Each point is reached from the start by the listed moves, each made 0, 1 or 2 times, or once backwards (-1), plus a little noise. Is the number of moves made odd or even? Then give how often each move was made.

Moves:
(1): [ -7 -10  12  -1  19]
(2): [  1  16   4  24 -11]
(3): [  8  27   8 -44  -9]
Start: [-8 -1 13  6 -1]
Points:
[  1  26  22 -39 -11] -> odd (0, 0, 1)
[-29 -16  37  95  25] -> odd (2, 2, -1)
[  1  25   6  30 -31] -> even (-1, 1, 0)
[-14   6  29  29   8] -> even (1, 1, 0)

Moves:
(1): [ 19  26  -4  -7  21 -13  34 -11  -5   2   7  -9]
(2): [ 13  -2   3 -10  12   8  13  -1   7   7  -9  24]
(3): [  1 -18 -17  18  23  -3  29  -1 -11  12 -10  -9]
(4): [  8   5  -1   1   2  -8  13   7  -8 -19  13  18]
(5): [-12 -13  11   5   8 -10   1 -16  11   1   6   6]
(6): [  3  -6 -10 -11   5   5   0  -6   9 -14  -4   2]
(7): [  0   1  -4   6  -1  -1   9 -28 -21  -8  12  11]
(8): [-18   1   8  17  -1 -10  16 -12  11  -1  23  14]
(9): [-21  -7  11  -2   1   0  13  -6   1  -2 -31 -17]
Start: [ -4 -11  -6  21   3   0 -19  -1  -6  12   2   4]
Points:
[ 15 -58 -50  43  37  18  58 -10 -95 -15 -46  42] -> odd (-1, 1, 2, 2, -1, 0, 2, -1, 1)
[ 87  32  -9 -41   0  25 -35  73   1 -15   7  82] -> odd (0, 2, -1, 2, -1, 0, -1, -1, -1)
[23  6  0  8 21 10 25 36 21 13  1 67] -> even (0, 2, 0, 1, -1, 0, -1, 1, 0)
[-21 -58  19  32   4   4 -35 -61 -37  20   2  57] -> even (-1, 1, 0, 0, 2, -1, 2, -1, 0)

Moves:
(1): [  3  -2   5  -1   2   5   1  -8   1  -1 -10  -6   6   1   8  -1   6  -3]
(2): [ 8 -7  5 -1 -5  7  1  5 -8 -7 -3 15  7 -4 -1  0 -8  7]
(3): [  9   2  -2  10   2   0  -7  10  -1   2   7  22   7  -6   0   1 -12  -1]
(4): [  0  -6   9   5   3 -11 -15  -4 -10  15  -7  -5 -20  -1   9  -2   0   7]
(5): [ -8  -3   5   4   7  -1   9   5   5  -3 -10   0  -7   8   5  -9  -7 -12]
(6): [  4  -2  -6 -17  -2 -18  17   4  17 -15   4   5 -15 -25  -9  -7   1  24]
(7): [  5 -10  -7 -13  -1  26   2 -11  -1   1  -1 -11 -12  -3   3 -11   4   3]
(8): [  2  -7 -40  -3 -12 -15  -9 -30  13   7  -8 -17   3  30 -10   1   4   8]
(9): [ -7  13   9   2   9  -5  -6  -8  -6  -2 -11 -13   7 -13   7  -7 -13 -14]
(10): [ 10  -4  -5  10   2 -14 -11   1  -5   8  -4  -1  19  -3 -20  12  14 -14]
(11): [-11  -3   3   7  14  -6  -4   8   2  -6   4   3  -9 -13 -14  -2   3   0]
(12): [ 23   6  -2  -3  -5  16  -6   5 -23 -10   8  10  14  -6  -4  -9  13  13]
(13): [ -7   0  13  -9  12  15 -13  16   4  13  -6   1   1   4 -12   4 -15   5]
(14): [ -4  -1 -25 -10 -20   4   3  -4  -1  -5  -6  -2  11  10  -2 -14  16  10]
(15): [-5 -7  4 -8  8 -9 -4  5  0 -2 -2 -5 -2  6  3  1 -6 -3]
(16): [  9  -2  -4   7 -11  -8   3   2   0  -5   2  -4 -11 -12   9   3   9  10]
(17): [-11 -14   1 -20  11  12 -26   4  10   2  -4  -1 -18   7 -39  -6   5  -7]
(18): [  0   5 -13   0   0   2   0  10   3   7 -10  15  -4   2  -2   9  -8   4]
Start: [ -7  -9   2   9 -17   4  -6  -1  -8  -4   4   4  -3  10   3 -10 -15 -17]
Points:
[-18 -20 -71 -49 -65 -31  78 -95  74 -65 -22 -82 -37   2  56 -76  12  10] -> odd (2, -1, 0, -1, 1, 2, 1, 1, 1, -1, -1, -1, -1, 1, 0, 1, 0, -1)
[ 20 -16  45  24 -29  -3   7   1 -46 -30 -36  45 -16 -62  55 -57 -17   2] -> even (2, 2, 1, 2, 1, 1, 0, -1, 1, 0, 0, 0, -1, 1, -1, 0, 0, 0)
[ 57 -24 -95  54 -18 -63 -55 -15  23  15 -16  25  42  13 -50  65  -4 -16] -> odd (2, 0, 2, -1, -1, 0, 0, 2, 0, 2, 1, 0, 0, -1, 1, 2, 0, 2)

Moves:
(1): [-5 -3 11  1 12 -2 -4 -2  9  5  5  9  0 -6 -6  2  3 -3 -2 -3  1  9 -4 -4
 -4]
(2): [-12 -18  -5  -2   0  11  -6   6  12   0   9 -15  12   0  -6  -4  -5   1
  -1  -5  -4  -8  -1   1  -6]
(3): [ -4   0  -4  -4   9  -5   0   5  -5   3   5  -2  -2   6 -10   3   2  -1
  -4   4  -4   3  -3   4   3]
(4): [ -2  -4  -3  -4   4  -5  -2  -4   5   0 -10   3   6  -3  -1  -1  -3  -7
   1  -2  -1  -2  -1   0  -5]
(5): [  3   4   5   2   2 -10  -9   1   1   4   7  -3   1   1  -2   2   0   0
   1  -2   2  -2   2   0   1]
(6): [ 8  2 -4  0 -3 11  1  5 -1  5  2 -9  3  7  3 -1  2 -2 -7 14  0  3  0 -2
 -3]
(7): [ -2  -6   0  -1   2  -1  18   8  -4   7  -4   0  -3  -3   6  -8   1   1
   9  12 -10   0   5  -2  -5]
(8): [ -5   1 -11  -2  -9   1  -1  -6   1   0  -3   2  -9   6   1   2  -5   0
  -6   1   0   0   3  -8 -11]
(9): [-6  2  1 -5 -2 -1  7  5  7 -1  2  6 -3  5 -2  4  3 -7  0 -2 -2  1  6  0
  9]
(10): [ -4   4   2  -2   5 -14  -4   1   2   2   3   0   2   5   6  -4   1   5
   4  -8  -2  18   1  -3   2]
(11): [-12   4   4 -10  -4  15   2 -12  -3   2   4  -8   7  -3   6  -5   4 -11
   1   6  -7  -1  -5  -6   3]
(12): [10 -5 -4 -6  4 -1  3  6 -3  0  7 -1  2  1  1  1 -7 -2  1 -4  1  2  8  6
 -1]
(13): [  2   4   3   8  -7  -5  -4   3  -4   7   6  -7  -4  -7  11   6   5  -8
  -3   0 -10   5  -1   6  -6]
(14): [ -1  -5  -1  12   6   3  -1 -13  10   9   8 -17  -2   1  10  -3  -1   1
   6   7  -5   3  -7  10  11]
(15): [ -3   1  -1   3  -5   2 -10   3   3   2   9  17 -11   2  -2 -14  -3  -7
  10  -4   5   3  -4   6  -4]
(16): [  1   3   4  12   0  -1   5   4  -5   5  -1   2  -2  -4  -2   1 -16   4
  -6 -10  10  -2 -10   6   3]
(17): [ 5  2  3 -1 -1  2  0 -1  4  2  3 -1  4  9 -3  4  2  3  0 -6  1 -4 -2  2
 -3]
(18): [ -4   4  -5   9  11  -1   4  -1   4   1  -6  -4   9  -3  -2  -8   6  -5
  -4 -12   3  -3   6   5  -2]
(19): [ -2   0   5  -7  12   4   6   0   6   4  -4   2 -11  -9   3 -13   3   1
  -4  -7  -4  -1  -7  -2   2]
(20): [  3   8  -4  -1   0   2 -10  -4   1   2   4   3  -1  -3   8  13  -1  -3
   4   0 -12   6   0  -7   3]
(21): [  2   4  -1   5  -4   1   2  -8  -2   1  -2   7  -5  -5 -13 -15  -3   1
  -2  -3 -10  -1  -1   4   1]
(22): [-3  3 -2 -3 -6  2 -2  4 -1  3 -3 -6 -1 -1 -4  1  1 -4 11  1  0  5  0  6
 -6]
(23): [-5  5  3 -4  6 -2 -4 -1  2 -3  0  3  8  0  1  2 -4  8 -4  1  0 -5  6  9
 -2]
(24): [-16  -7  -8 -13  -9  -1  -1  -2   7  14  17   8   1   8  -3   4  11   2
  -5   1   3   7   0  -4   1]
Start: [-12  -3  -2  10  -4  -3  -1   2  -6   0  -1   3  10   5   7  -4   1   0
   2  -1   6   3   3  -6  -7]
Points:
[ -1  24  -8  11  22 -39  -6  23  -9  53  67   5 -41   1  32 -11  -7  20
 -22  -4 -70  71 -11  27  49] -> even (-1, 0, 2, -1, 0, 1, 0, -1, 1, 2, -1, 1, 2, 1, 0, 1, -1, -1, 2, 2, 2, -1, 1, 1)
[ 22  16  30  60  46 -22   7  42  13  39  28  27 -65 -30  36 -27  -5 -40
  23 -50  17  53 -20  39 -13] -> odd (2, -1, 0, -1, 0, 0, 0, 0, 1, 0, -1, 2, 2, 1, 2, 1, 0, 1, 2, 0, -1, 1, -1, -1)
[-46  -3 -47  22 -28 -35 -37   6  29  33  16 -36  54  32 -17  18   4  -6
 -34 -20 -51   5  27  13 -35] -> even (-1, 2, 1, 2, 1, 1, 0, 1, 1, 1, -1, -1, 2, 0, -1, 0, 1, 1, -1, 1, 2, 0, 1, 1)
[ 17   0   2  20  61 -37  51  50   6  78  39 -28 -22  23  45  10 -19  11
 -39 -10 -48  63  -7   7  -9] -> even (1, 0, 2, 0, 0, 2, 2, 1, 1, 2, -1, 2, 2, 1, -1, 2, 2, 0, 2, 1, 0, -1, 0, 0)
[-62  -6 -30 -11 -56  -5   0   9  26  30 -11  64 -17   6  -9 -49  29 -61
  23 -25  -7  26  23   1 -95] -> even (1, 0, -1, 2, -1, 0, 1, 2, 1, 0, 0, 0, 2, -1, 2, -1, 1, 1, 0, -1, 1, 2, 0, 1)
[ -8  23   6 -38  57 -19  21  -8 -20  15  25  -5  11   9  36  -2  -6  13
 -17  30 -52  58  12  10  54] -> even (0, -1, 2, 0, -1, 1, 0, -1, 1, 2, 1, 2, 0, 1, -1, 0, -1, -1, 1, 1, 1, -1, 2, 0)
